Each point is reached from the start by the listed moves, each made once or not at all, plus a little noise. Is the number of moves made odd or even? Then give how often each move was made.
(in the rows, 128 means zero)

Moves:
(1): [189 132 146]
(2): [116 205 144]
(3): [112 114 188]
Start: [149 147 134]
Points:
[145 148 135] => even (0, 0, 0)
[137 133 192] => odd (0, 0, 1)

Moves:
(1): [190 125 135 145 138 139 125 113]
(2): [129 204 128 129 108 118 120 115]
(3): [118 138 184 129 142 135 120 126]
(4): [115 127 137 173 121 109 113 137]
(5): [128 137 112 128 172 132 122 127]
(6): [113 136 116 148 113 205 123 118]
Start: [144 154 153 112 140 151 164 127]
Points:
[189 164 132 150 180 239 152 100] => odd (1, 0, 0, 0, 1, 1)
[192 160 151 179 191 141 140 121] => odd (1, 0, 0, 1, 1, 0)
[119 249 136 176 144 203 132 111] => even (0, 1, 0, 1, 1, 1)

Moves:
(1): [177 116 103 136 125 126 131 139 155 108 109]
(2): [142 188 132 107 138 127 128 126 124 129 111]
(3): [162 126 191 103 138 114 133 153 113 130 134]
(4): [130 153 140 177 127 110 120 130 123 132 121]
(5): [119 117 123 137 182 145 125 165 125 135 122]
(6): [141 143 134 140 108 179 135 143 123 125 122]
(7): [116 130 141 132 136 113 192 147 129 107 131]
(8): [110 138 118 119  96 114 136 191 123 146 129]
(9): [123 133 142 135 130 132 134 133 173 144 144]
Start: [150 103  99 160 149 101 172 107 134  93 165]
Points:
[154 191 112 148 110 141 191 197 169 120 159] => even (0, 1, 0, 0, 0, 1, 0, 1, 1)
[164 203 143 208 153 124 243 149 167  91 161] => odd (0, 1, 0, 1, 0, 1, 1, 0, 1)
[148 179 119 196 222  86 217 166 122  85 141] => even (0, 1, 0, 1, 1, 0, 1, 0, 0)
[174 168 155 107 135  71 176 185 114 117 161] => odd (0, 1, 1, 0, 0, 0, 0, 1, 0)
[198 125 101 239 176 155 178 176 194  93 141] => odd (1, 0, 0, 1, 1, 1, 0, 0, 1)
[145 116  87 173 150 155 188 226 126 120 155] => odd (0, 0, 0, 0, 1, 1, 0, 1, 0)
